Rows are points. Each copy is the shape, with its points in the same order, turned, moved and blurred by noise. Say if it was mirrored as well.
In the rows, 128 means zero.

Shape (7 x 3):
[[134  82  95]
 [ 98 101  69]
 [131  79  85]
 [ 74 147 173]
 [198 194  88]
 [146 191 103]
 [109 112 165]]
Copy 1 (7 x 3):
[[139  74  94]
 [181  90 113]
 [150  71  91]
 [112 138 191]
 [123 193  42]
 [137 186  96]
 [ 98 107 155]]
Copy 1 is: mirrored
Copy 2 (7 x 3):
[[ 85 117  67]
 [ 54 114 104]
 [ 77 114  66]
 [126 194 149]
 [171  44 130]
 [146  85 154]
 [128 178 103]]
Copy 2 is: mirrored
Copy 3 (7 x 3):
[[135 171 105]
 [ 90 181 110]
 [131 179 106]
 [ 82  65 103]
 [143 137 231]
 [105 120 197]
 [124  91  97]]
Copy 3 is: only turned

Shape:
[[150  86 249 161]
 [ 78 183 114 109]
 [148 160 117 105]
 [145 129 141  87]
 [160 100 116  93]
 [154 114 138 186]
 [146  84 124  91]]
Copy 1:
[[132 102  10 145]
 [149 167 174  83]
 [166 130 166 145]
 [156  93 143 135]
 [129  78 156 160]
 [104 151 105 184]
 [116  70 150 149]]
Copy 1 is: mirrored
Copy 2, 7 rows:
[[243  53 115 143]
 [ 79 105 166 134]
 [120 143 139 129]
 [156 141 154 133]
 [167 175 154  99]
 [154 103  78  87]
 [172 158 157 101]]
Copy 2 is: only turned
Copy 3:
[[148 234  26 126]
 [179 101 150 137]
 [111  93 112 128]
 [118 113  88 143]
 [ 78 125  98 162]
 [ 98 197 123 114]
 [ 87 137  94 187]]
Copy 3 is: only turned

Shape:
[[142 138 104 118 195 146]
 [ 59 152 128 116 155 163]
 [178 104  78 160  97  66]
 [ 76 166 131  64 144 179]
 [171 139  52 189  99  64]
 [212  90  87 180  62 109]
 [ 95 223 165  93 152 162]
 [135 141 135  87 136  90]
 [ 74 167 143 130 164 153]
 [163  91 162 180 105  63]
 [ 92 178 141  97 168 190]
 [100 102 139 121  98  78]]
Copy 1:
[[158 105  88 139 172 133]
 [ 92 105 125  86 173 166]
 [104 153  88 220  80 112]
 [128  95 162  88 162 192]
 [ 77 149  94 249 111 100]
 [114 154 120 212  52  60]
 [131 151 178 103 209 184]
 [140 154 114 155 124 184]
 [101 131 123  94 185 159]
 [106 217  79 158  79 109]
 [137 110 153  87 195 160]
 [ 86 162 103 137  81 174]]
Copy 1 is: only turned
Copy 2 (12 x 6):
[[179 116 133 114  86  77]
 [214 148 142 138 118 151]
 [ 74  99  72  60 156 110]
 [205 113 160 186 139 145]
 [ 92  93  39  42 137 126]
 [ 41 145  41  91 146  91]
 [180 106 156 174  65 183]
 [122  79 158 112 137 126]
 [195 142 153 120 105 169]
 [ 61 147 135  47 156 117]
 [194 137 146 173  90 140]
 [117 122 145  91 195 142]]
Copy 2 is: only turned
Copy 3 (12 x 6):
[[122  74 125  87 152 118]
 [ 75 129 181  76 126 127]
 [156 134  61 178  84  85]
 [110 139 186  60 140 177]
 [154 148  56 146  91  48]
 [197 134  91 212  97  70]
 [ 95 168 171  58 194 142]
 [114 139  96 119 139 164]
 [ 74 137 166  87 153 119]
 [101 139  83 222 133 105]
 [105 123 191  60 168 140]
 [ 84 155 112 160  89 151]]
Copy 3 is: mirrored

Shape, 11 rows:
[[120 107 144 153  78 128 112 103]
 [118 109 170 184 117 135 132 104]
 [134 102 103 122 153 136 137  96]
 [173 150 109 136 150 143 129 147]
 [175 142 118 132  87 131 113 103]
 [138 135 140 113 114 123 152 103]
 [112 154 100 131 152 147 130 123]
 [119 153 135 139 152  89 104 131]
 [178 155 114 118 147 127  98 244]
 [117 159 116 117  99 105 142  99]
 [144 120 116 182 131 107 135 159]]
Copy 1, 11 rows:
[[104 106  95 147 151  93 119 140]
 [101 105  60 132 114 123 106 125]
 [129 126 129 129 146 155  77 111]
 [125 149 132  68 140 152  93 161]
 [136 126 132 138 140 100 108 177]
 [146 146 117 119 138 110 113 116]
 [137 102 136  89 145 153 114 111]
 [ 98 116 156  88 112 125 125 121]
 [ 60 174 154  30 176 159 126 191]
 [153 104 143 109 145  89 126 116]
 [ 89 115 104  64 136 121  84 142]]
Copy 1 is: only turned
Copy 2:
[[167 170 133  94 121 135 102  86]
 [128 142 140  81 149 162  96  84]
 [148 129  94 111 158 128 140 136]
 [129 134 128 173 161 139 109 147]
 [163 188 116 139 129 141  98 132]
 [145 145 131  98 119 139 116 151]
 [120 131 134 130 159  94 130 131]
 [101 149 147 140 128 144 158 107]
 [155 108 185 248 147 146 127 123]
 [132 164 131 106  96 112 124 137]
 [119 117 120 161 125 150 105  85]]
Copy 2 is: only turned
Copy 3 (11 x 8):
[[114 158  93 103 156 173 150 153]
 [146 127  96 102 155 145 159 173]
 [106 138 158 115 142 122 110 146]
 [137 152 142 140  70 108 119 140]
 [132 198 128 132 120 152 138 129]
 [130 136 142 153 140 160 141 132]
 [140 119 136 106 100 131 102 118]
 [124 124  90 127 120 105 146  96]
 [ 88 156  92 161   7  80 141 140]
 [129 146 121 145 137 165 114  97]
 [128 148  83 133 110  96 115 164]]
Copy 3 is: only turned

Shape, 13 rows:
[[133 139  83 128 115 100 118  62 119]
 [238 108 130 132 191 151 138 133 133]
 [102 144  84 151 105 128 149 109  47]
 [110 125 117 130 175 120 211 146 152]
 [133 122  83 127 123 103 119 123 125]
 [151 128 147 128 166 137 142 123 114]
 [107  95  92 153 188 106 115 143 118]
 [ 90 144  90 105 149 156 151  85 154]
 [ 93  99 137 151 117 139 167  92 120]
 [104 105 130  89 109 133 126 121 131]
 [ 94 144 245  97 107 116 223  98 142]
 [110 117 170 136 102 137 139 144 161]
 [ 98 143 127 145 131 116 116 141 140]]
Copy 1 (13 x 9):
[[ 87 168  75 111 106  84 127 126 100]
 [191 143 141  94 186 106 148  78 144]
 [ 59 153 106 177 133 114 159 110  68]
 [179 126 120 158  69 163 166 108 118]
 [ 97 142  81 112 124 137 134 114 116]
 [147 128 137 145 138 111 122 100 126]
 [125 112  68 164 140 140 149 121 160]
 [117 100 110 114  63  94 170 121 106]
 [121 143 127 170 103 111 141 173  94]
 [ 84 121 144 119  93 132 125 134 132]
 [167 158 220 168  27 120  74 142  85]
 [141 101 155 123 115 146  89 156 104]
 [119  98  95 136 110 142 104 131 102]]
Copy 1 is: only turned
Copy 2:
[[101 193 135 116 157  83 136 136 145]
 [145  99 154 145 130 137 198  85 221]
 [173 161 135  96 108  64 114 175 130]
 [136 123  87 120  83 152 200 131 112]
 [102 143 144 124 121 103 123 121 132]
 [163 127 131 124 145 141 168 123 157]
 [127 146 185 112  99 155 145 135 120]
 [ 94 160 100 125 141 140 155 188 141]
 [167 185 107 155 121 133 142 155 121]
 [126 129 118 168 157 124 120 148 111]
 [206 147   7 150 190 150 177 118  78]
 [152 137  82 159 139 165 111 111 125]
 [130 141 119 107 132 155 107 126 121]]
Copy 2 is: only turned

Shape (15 x 11):
[[ 87  85  88 103 122  73 138  66  84 122 115]
 [128 174 122 165 168 123  69 139 109  85 150]
 [129 142 120  87 125 108 182  81 112 105 132]
 [147 164 178 165  85  78  84 172  44 120 197]
 [ 88  83 128 186 122 137 175  69  40 172 112]
 [171 127  75  87 113 122 169  84  94 148 106]
 [ 88 165 124  92 150 112 152 125  86 177 203]
 [ 97 182 127 109  80 150 120 146 140 127 132]
 [130 145 101 163  62  89 143 135 146 144 103]
 [135 107 134 162  78 106  74  69  68 101 206]
 [152  90  90 149 122 142  97 121 147  88 212]
 [ 99 153  88 175 144 131  98 161  31  79 134]
 [171 131 136  86 102  77  86 175 121 112 143]
 [112 136 171 139 146 140  86 176 107 135 153]
 [112 104 113 126 141 121 138 141 113 100 208]]
Copy 1, 15 rows:
[[130 141  88  93 165 157 144 189  85 181 167]
 [ 83 114 135 125 121 129  84  81 117 110 210]
 [163 138  73 107  95 138 178 136 119 161 146]
 [123 105 202 107  70 108  87 101 175 194 218]
 [206  79 104  62 199 105 106 157 111 187 145]
 [164  80  91 122 124 186 170 133  88 189 128]
 [142  95  72 118 110 125 142 143 215 166 201]
 [156 120 120 181  78 120 113 150 130 110 162]
 [171 108 174 177 114 133 150 170  88 136 152]
 [ 81  94 156  40  92 118 110 171 116 182 176]
 [ 36  90 123 104 112  88 127 142 112 141 114]
 [107  99  98 131 144 103  64  83  85 175 227]
 [ 93 149 168 164  84 157 131 118 143 177 151]
 [117 120 131 145 135 115  71 100 177 141 158]
 [ 77 107 106 120 128  86 144 131 145 168 159]]
Copy 1 is: only turned
Copy 2, 15 rows:
[[ 98 176 178 141  95 153 144 113 151  65 154]
 [ 64 106 147 138 125 112  82 131  97 186 141]
 [137 166 105 130 123 176 136 121 113 103 155]
 [ 61   7 115 158  71 163  91  88 116 141 150]
 [126 123 154 220 118 127  97 149 133  17 117]
 [171 163 167 160 135 208 127 105 119 110 142]
 [118 139  79 173  85 155  86  98 189 140 131]
 [119 107 104 122 177 128 120  64 138 142 124]
 [143  73 160 149 170 133 168 100 143 118 165]
 [ 97  88 161 148  45 113  82  66  83  94 178]
 [148 121 160 131  58  82 127  86  83 169 129]
 [ 26 107 157 204 123 136 114 110  90 146 100]
 [107  72 158  82  98 186 134  94 133 170 130]
 [ 92  69 121 120 112 120  81 124 139 152  84]
 [118 130 110 148  54 115 135 107 119 149 112]]
Copy 2 is: mirrored
Copy 3 (15 x 11):
[[139 170 115  63 107  51 173  82 189 157 138]
 [102 158 123 192 107  82  96 173 155 122 111]
 [166 123 147  95  82  65 130  79 154 103 127]
 [185 189  56 181  90 138  89 177 149 148 169]
 [177 145 125  44 184  50 153 168 172 156 172]
 [165 136 117  82 132  85 177  78 127  83 104]
 [209 105  78 136 122  61  99 114 169 174  87]
 [132 110  92 102  68  87  89 155  98 118 103]
 [132 120  87  94  74  97 191 156 106 124 143]
 [139 207 104 145 141  91 100 109 124 180 190]
 [107 159 152 157 124 122 130 104  93 193 114]
 [149 219 120 141 112  69 119 207 162 136  93]
 [129 146  74 148  73 164 124 101 144 115 108]
 [126 123  93 142 122 132  76 176 169 153  98]
 [158 144 147 144 111 107 120 122 149 198 106]]
Copy 3 is: only turned

Shape:
[[186  99 116 152  91 102 182 139 172 184 192 113]
 [ 96  97 168  83 155 154  80 154 126  68 174 132]
 [ 85 151 142 172 170  78 171 120 162  79 133 148]
 [ 99  98 186 109 177 168 118 122  65 130 191 150]
 [147 135  88 121 136 154 119  73 169 102 154  88]
 [180  90  91 103  78 118 132 123  79 151  93 165]
 [101 158 105 121  97 177 172 117 120 140 191 163]
 [151 104 170 108 113 138  93 144 134  63 197 128]
 [141  88 118 194  89  97 174 104 114 140 135 107]
 [119 123 134 138 105 179 134 179 156 126 143 162]
 [120 148 164  82 159 144 165 125 171  84 122  61]
 [192 187 134 105 105 105 107  81 142 143 129  99]
 [103 184  95  93 171 157 112  76 139 141 152 102]
 [140 198 156 173 139  95 128 107  73 161 102  58]
 [142 129 137 120  98  85 157 160 134 158 175  59]
 [ 72  96 200 115  78 107 140 160 139 137  83 164]]
Copy 1 (16 x 12):
[[114 126 116 191  73 108 174 136 192 138 128 162]
 [ 65 178 158 107 188 146 128  88  88  68 114 131]
 [166  76 120 152 142 167 102  53 100 107 147 118]
 [ 59 185 108 134 155 145  61 144  99  75 108  96]
 [122  96 133 123 113 143 170 136 115  26 117 172]
 [ 97  83 125 124 174  96 170 217 146 127 148 111]
 [119 132  55 154 147  76 116 135 109  81 108 168]
 [ 66 168 127 106 176 161 157  90 146  82 122 153]
 [162  88 121 157 124 159 138 168 172 137  96 131]
 [ 99 142 108 125 146 106 141 123  84 148 120 181]
 [159 146 187  94 119 122 116  90 115  48 162 166]
 [121  88 113  68  91 107 182 131 160  59 156 117]
 [124 105 111 115  97  98 138 122  71   7 120 126]
 [193 122 107  68  69 141 134 151 131  95 125  59]
 [155 168 149 140 100  95 168 118 176 112 112 113]
 [108 101 170  90 178  88  84 104 121 182 106 120]]
Copy 1 is: only turned
Copy 2 (16 x 12):
[[ 86 188 115 195  70 126  55 194 146 145 122 121]
 [ 89  80 128 126 186 193 119 101 126 146 152 140]
 [133 130  66  70 107 170 157 187 154 136 114 131]
 [122  87 109 168 168 164 119 102 143 174 116 213]
 [112  79 161 122  84 105 110 174 133 153 159 107]
 [165 161 130 169 156  56  74 125 104  97 109 123]
 [133 140 145 133 140 119  93 166 134 228  80 140]
 [ 54 108 154 121 160 168  88 130 122 122 136 152]
 [118 155  83 149  58 100  99 161  92 119  86 138]
 [127 187 150 130 139 162 113 121 119 178 126 116]
 [ 59 103 113 131 130 117 190 149 166 158 162  96]
 [112 126 171 158 131  73 134 223 124 108 161 145]
 [157  61 156 152 129 116 153 194 144 192 152 124]
 [135 119 130 185  95 100 219 204 104 103  94 172]
 [ 68 143 109 213 114 138 123 198 115 131 109 110]
 [116 199  51 129 185 132 148 126  74 148 148 136]]
Copy 2 is: only turned

Shape:
[[116 129 115 102 126 188  94  84 125 144  97  55]
 [103 124 140 160 144 144 187 169 196 117  91 156]
 [113 137  86 216 155 120  93 139 171 157 103 163]
 [ 67 132  81 108 162 132  87 150 163 147  87 163]
 [107 110  94 122 105 118 164 170 127 153 126 152]
 [130 111 134 107 132 110 104 152 193 107  84 159]
 [133 137 107 148 174 123 162 152 118 133 119 134]
 [134 129 100 144  98 103 126 101 186 142 130 169]
 [111 111 175  96 159 108  99 115 176 153 123 101]
 [105 149  88 103 140 117  99 172 168 131 206 105]
 [110 164 139  93 153 249  92 171 124 143 112 170]
 [136 123 102 101  70 144  96 159 163  90 153  82]
 [126 165 128  93 153 106 124 136 145 155  91 117]
 [111 124 167 188  79 108 131 116 130 159 118 168]
 [ 72 125 129  98  75 174  97 137 119  75 135 166]
 [123 109 113 134 155 109 127 154 130 148 138 168]]
Copy 1 (16 x 12):
[[201 155 120 174  80 108 143  91 185 168 130 104]
 [ 75 145 161 155 139 149 130 119 117  72 162  62]
 [122 170 146 203 159  95 145  87  48 117 106  75]
 [152 129 135 190 160 116  66  73 106  99 114  84]
 [123 116 154 123  98 122 111 121  74 101 135 121]
 [117 105 156 143 177  81 114 109 139  90 122  78]
 [ 81 161 125 143 119 117 106 118  91 142 137 109]
 [135 108 115 147 144  90 181  88  86  84 118  97]
 [127 161 148 142 159 109 144  73 188 103 108 143]
 [115 138 123 192  80  59 105  90 116  68 128 177]
 [163 109 152 229 151 141  89 122 138 158 212 135]
 [153 108 150 171  76  44 145 146 160  86 135 131]
 [102 118 138 163 134 116 105  92 148 141  89 126]
 [139 147 147 141 166 148 198 149  78 110  95 126]
 [191  97 112 171 147 110 113 180 136  81 153 134]
 [120 147 140 128 147  98 102 103  76 107 127 132]]
Copy 1 is: only turned
Copy 2 (16 x 12):
[[120 188 131  81  90  97 101 182 154 109 161 160]
 [118  91 106 167 133 176 161 155 134 197 144 170]
 [ 79 146 105 118 172 120 179 103 178 187  96 163]
 [123 152 106  64 168 164 186 164 140 149 100 147]
 [ 99 120 130 102 144 189 150 112 132 152 172 116]
 [177 130 115 141 155 151 188 143 133 132 132 147]
 [ 78 113 172 123 118 158 151 127 130 160 118 146]
 [140 157 122 138 194 147 124 103 154 161 140 130]
 [172  95 114  99 124 108 111 146 132 114 107 149]
 [136 137 126  87 115 209 106 107 195 111  87 126]
 [ 64 123 130 111 154 170 164 227 186  68 142 179]
 [155 184 112 132  87 182 130 113 185  91 162 132]
 [144 125 161  86 137 146 138 135 114 126 125 185]
 [ 82 118  83 152 179 116 125  83 118 132 163 146]
 [ 98 182  72 144 144 194 146 171 122  70 148 117]
 [102 104 142 108 155 158 157 116 139 139 117 109]]
Copy 2 is: only turned
Copy 3, 16 rows:
[[173  98 171 162  87 132  62 128  86 117 140 140]
 [178 161  44 123 112 117 170 124 113 133 185 108]
 [149 140  86 183 116  65 137 179 125 154 174  39]
 [195 137 109 191 132 143 115 185 143 170 177 100]
 [154 160  96 158 171 114 154 138 106 161 135 149]
 [187 150 116 158 151 149 157 124 171  98 157  73]
 [149 129 117  99 128  98 158 163 116 173 160 120]
 [119 153  88 171 160 123 128 151 106 105 157  74]
 [166 111 127 146  93 185 145 160 122 115 111  79]
 [103 215 147 160 115 161 115 161 114 180 127 103]
 [180 142 101 155  72 108  76 166 207 148 144 180]
 [135 193 164 165 136 133  96  79 113 126 118 110]
 [189 131 119 112 150 150 111 178 123 132 132  94]
 [125 100  55 156 149  96 134 123 114 125  97  80]
 [131 138  99 190 147 150  78  67 181 157 140 141]
 [131 133 109 150 146 114 169 171 138 159 135 110]]
Copy 3 is: only turned
Copy 4 (16 x 12):
[[105  70 139 138 220 125 148 157 100 116 135 128]
 [ 82  59 130 104  71 139 100  96 179 153 129 101]
 [121  51  84  56  95 129 113 124  95 189 114 156]
 [110  70 107  97 142 204  77 151 128 181 125 145]
 [139 123 115 113  99 131  90 162 151 150 110  99]
 [ 87 103 141 104 101 180  79 112 102 153 170 112]
 [119  99 150 119  92 134 144 149 141 179  97 137]
 [128 109  73  91 104 145 123 107  97 156 141  86]
 [ 72 105 110 184 135 148 109 120  89 146 152 149]
 [171  67 105 177  98 154 123 181 102 185 171 111]
 [ 87  61 127  97 131 200 150 221 176 100 168 160]
 [167  79 146 144 137 130 104 163  93 124 199  74]
 [ 94  97 138 148 113 175 122 152  91 142  96 126]
 [132 124  75  87  88 103 105  97 121 100 120 151]
 [176 107 124 104 155 188 108 139 165  94 195 130]
 [122 128 113 113  90 147 118 151 135 185 131 145]]
Copy 4 is: only turned

Shape (16 x 12):
[[ 84  64  63  83 146 185  47 125 115 143 190 127]
 [ 88  82 128  72 128  78  92 121 123 149  99 135]
 [130 147 171 178 131 202 166 140 127  82 127 185]
 [ 84 196 176 107 155 188 123 173 140  60 138 172]
 [ 48  92 144 138 151 118  48 177  94  46 129 195]
 [139 147 108 143 137 129 130 103  88 164 143 141]
 [ 98 174  84 173  42  94 121 164 121 162 114 196]
 [122 115  69 194  56 105 147 156 157  73 182 181]
 [144 182 102 202  91 115 157  87 155 120 102 145]
 [130 154 103 107  30  73 162 142 114  76 107 105]
 [105 152 147 173 129  92 153  94  21  53 162  66]
 [ 64 110 115 118  51  88 133 191 108  99  93  80]
 [171  74 106  71  57 139  86  85 142 140 189 192]
 [ 57 112  63  90 114 186 132  60  91 149  99 133]
 [188 100  87  74 114 164  90 106  60  67 116 159]
 [121 114  48 136 122 103 185  79  94 151 134 145]]
Copy 1:
[[112 104 171 150 179 204  77 118  87 223 161 162]
 [148 211 151 113 126 153 100  83 127 172 127 157]
 [ 90  94  91 125 116  89 127 173  62 100 143  62]
 [ 81 101 164 150  86  88  81 104  71 125 115  47]
 [ 97 148 191  91 110 196  73 124  39  94  76 130]
 [122 132 147 130 113 125 185 175 136 178 137 131]
 [146 188 191 137 177  75 200 159  64 152  68 105]
 [123  99 158 114 195  61 154 141  60  98 105 195]
 [156 118 131 148 138  71 233 132 105 107 151 123]
 [175 131 137 133 156  59 157 124 172 120  46 149]
 [ 83  55 122  74  88 149 192 147 183 113  59 154]
 [144 156 141  95 199 124 115  99 170 119  32 119]
 [149 155 117 212 146 106 100 161  71 192 132 216]
 [195 101 111 123 140 182 147 103 104 221 125 105]
 [184 104 136 181 102 162  82 193 124 139 115 158]
 [186 111 121  65 146 110 177 165 122 188 149 163]]
Copy 1 is: only turned
Copy 2:
[[158 165 164  92 107  96  75  79 214 184 120 197]
 [140 127 133  66 167  90 102 142 183 100 125 117]
 [180  82  71 183 119 184 108 142  77 156  99 171]
 [148 103  33 163 163 133 172 103 123 179  82 175]
 [226 138  39  73 150 116 127 173 178 217 133 143]
 [146 116 149 172 118  86  82 123 119 144 150 121]
 [ 88 110 116 152 158 154  64 187 149 202 139  60]
 [107 145 148 133  82 181 116 225 125 218 109 119]
 [ 94 106 140 149 118 135 100 171  35 163 135 100]
 [ 68  82 160 120 156 137 176 217 141 143 143 128]
 [208  75 188 159 137  68 199 187  93 165 177 151]
 [115  54 161  72 174 144 173 174 184 167 135 107]
 [101 220 155 136 129 157  73 145 169 109 159 189]
 [124  80 177 108 177  83  38 132 143 159 105 202]
 [124 112 109 131 109 100 102 164 165 122 198 240]
 [123  98 200 156 112  74  58 192 125 134 104 137]]
Copy 2 is: mirrored

Shape (17 x 12):
[[102 127 141  78 126 101 153 141 100 147 138  72]
 [ 85 149 106 168  86 118 150 170 115  66  55 112]
 [ 93 137 114  44 162 136 116 148  67  77 170  44]
 [ 58 145 149 106 202  66 157  41  63  73 194  62]
 [129 168 129 147 180 155  87 132 123 179 123 143]
 [102 120 154 122 103  91  97 151  75 129 195 113]
 [120 204  91 109 127 132 170 145 117  79 138 125]
 [151 136 113 138 135 104 139 148  96 172 128 144]
 [134 148 124 155  98 178 149 114 112 159 139 153]
 [125  91  90 122 155 152 128 156  99 158 169 140]
 [145 167 110 173 125 144 118 125 118 137 164  92]
 [116 151  76 187 169  74 139  72 129 181 126 137]
 [192 164 130 113 190 159 130 110 151 118 149 115]
 [103 164  90 176 116 158  97 120 204 135 150 136]
 [116  84 150 173 164  95 104  80 105  75  94  90]
 [120 198  94 159 129 117  90 118 103 196 152  62]
 [108 135 115 186 147 155 192 184 152 149 158 162]]
Copy 1 (17 x 12):
[[177 147 159 129 120 142 131 174 101 126 131 187]
 [ 26 164 174 140 117 166 122 157 122 160 151 178]
 [163 138 194 146 150  64 122 204 144  93 143 178]
 [208 150 207 108 165 151 108 129 234  70 118 193]
 [119 129 147 176 114 151 142 117  75  54  73 107]
 [159 114 157 118  94 125  48 138 109 122 125 160]
 [ 81 155 133 184  92 148 112 195 174  95 121 172]
 [132 163 131 149  74 167 125 126  90  98 130 127]
 [110 139  76 174 112 153 123 100 106 113 120 143]
 [158 183 125 150  95  98 113 131  97 121 106  92]
 [120 119 133 192 136 169  86 139 115  95 136 115]
 [146 164 179 176  85 221 145  83 142 105 100  96]
 [119 132 103 154 126 160 155 180 139  38 123  84]
 [ 81  94 132 195 122 172 117 138 129 143  64  76]
 [ 99 135 201  71 151 163 133  88 147 101 150 122]
 [162 106 186 232 123 184  99 131  79  97 123 130]
 [ 90 212  87 168 117 176  94 150 114 131  73 113]]
Copy 1 is: mirrored
Copy 2, 17 rows:
[[172 137 139 123 149 143 129 198 119  88 151 159]
 [158 175 208 133 167  97 180  76 128 107 146 153]
 [207 152 116  75 179 168  88 175 137  92 130 225]
 [193 128  35  81 155  63 164 217 138  82 157 249]
 [102 115 111  79 163 146 157 161  97 146  76 106]
 [136  78 133 138 121 153 139 178 156  93 116 191]
 [139 190  99 103 157 151 160 103 122  69 123 153]
 [117 121 140  84 104 134 163 166 118 106 122  89]
 [122 128 115 126  92 161 167 124  67 123 105 124]
 [164 107 116  86 106 189 134 145 144 154 138 132]
 [ 84 130 110 100 132 140 146 134  90 128 139 169]
 [100  95  73  62 134  87 190 150  95 133 176  84]
 [ 94 200  76  80 140 132  89 164 111 142  91 136]
 [ 82 123  81 147 174 144 145  83  99 154 136 127]
 [157 133 132  97 124  25 133 148 123 159 141 178]
 [ 71  96 124  60 179 157 149 158  66  93 153 165]
 [104 169 114 137 112 173 227 131 128 171 131 110]]
Copy 2 is: mirrored
Copy 3:
[[114 184 150 133 146 127 112 137 189 181 121 121]
 [144 178  92  60 197 184 121 161 172  77 111 153]
 [146 187 144 131  85 110 143 213 221 188  98 137]
 [ 39 141 129 195  79 129 110 165 244 155  63 192]
 [149 111 135 151 145  95 184 109 118 117 124 131]
 [162 180  97 153  94 111  91  96 189 149 114 137]
 [116 172  92 102 124 174 161 178 131 152 133 176]
 [141 132 125 119 152 121 133  88 150 144 168 149]
 [125 117 101  80 128 142 142  87 111 142 111 117]
 [146 110 117 102 109  76 112 135 149 151 160 119]
 [149 141 136 106 118 121 131 108 113 138  93 183]
 [100  66 131 164 177 132 108 101 127 123 132 194]
 [112 136 188 122  78 135 183 138 109 127 143 153]
 [149 121 115 131 136 138 109 148  47  91  91 139]
 [110 119 174 124 124 147 105 128 219  51  89 154]
 [173 131 147 156 171 107 139 106 120 178  72 192]
 [ 87 153  77  75 145  81 119 120  87 107 157 145]]
Copy 3 is: only turned
Copy 4, 17 rows:
[[ 83 134 145 106 144 130 136 106 179  85  90  88]
 [ 90 113  62 191 138 126 164  90  85  85 120 125]
 [100 147 119  48 127 159 167  57 160  90  25 102]
 [136 239  85 105 111 152 192  60 248 146  70  82]
 [150 103 138  88  98  98 102  95 140 162 144 161]
 [ 63 160 152  85 185 124 160  89 147 171 106 110]
 [124  96  97 158 101 148 181 124 140 142  50 127]
 [128 102 112 107 156 106 116 134 149 151 127 107]
 [168 123 167 148 143  89 137 132 110 148 111 121]
 [131 130 128  82 164  80  86 117 134 142  71 133]
 [132 127 131 108 100  86 161 100 110 175 106  92]
 [149 144  71 123 115  47 137 151 190 163 158 118]
 [164 133 130  90  58 150 103 146 128 168  90 102]
 [114 149 135 139  62  52 148 140  91 167 112 171]
 [120 219  60 106 123 137 125  83 126 124 169 104]
 [121  93 132  75  93  49 185  88 159 157 139 101]
 [121 113 124 197 132  70  75 119 125 178  72 126]]
Copy 4 is: mirrored
